Rows are points. Each copy is the shape, with its points in the same order, turned, moved and blurred by noise. Some copies are also mirrored. Which?
(in the rows, 128 means zero)

Shape (7 x 2):
[[172 159]
 [139 138]
 [124  60]
 [106 149]
 [153 135]
 [150  87]
 [133 157]]
Copy 1:
[[126  81]
 [126 120]
 [ 72 180]
 [152 136]
 [121 108]
 [ 80 141]
 [145 115]]
Copy 1 is: only turned
Copy 2:
[[ 84 152]
 [117 134]
 [197 152]
 [116  99]
 [109 144]
 [158 158]
 [106 125]]
Copy 2 is: only turned
Copy 3:
[[154 184]
 [121 155]
 [127  77]
 [ 96 163]
 [144 161]
 [153 108]
 [116 180]]
Copy 3 is: only turned
Copy 4:
[[121  76]
 [123 112]
 [ 64 170]
 [151 135]
 [112 106]
 [ 75 135]
 [141 108]]
Copy 4 is: only turned

Shape (9 x 4):
[[124 117 158 134]
 [183 152 167 173]
 [ 71 170 169 132]
 [129 129 129 114]
 [135  77 113 107]
 [132 147 133 140]
 [182 119 147  86]
 [114 166 129 173]
 [101 123  97  78]]
Copy 1 (9 x 4):
[[104 134 128 110]
 [ 89 102  61 135]
 [104  76 168  85]
 [131 132 139 131]
 [142 187 133 128]
 [128 111 115 125]
 [106 156 128 184]
 [137  81 103  94]
 [168 145 180 135]]
Copy 1 is: mirrored
Copy 2, 9 rows:
[[118 107 129 149]
 [193 131 158 175]
 [ 83 154 174 129]
 [126 112 132 125]
 [125  58  90 118]
 [134 120 132 130]
 [164  54 152 107]
 [144 162 132 133]
 [ 91 106 113  62]]
Copy 2 is: only turned
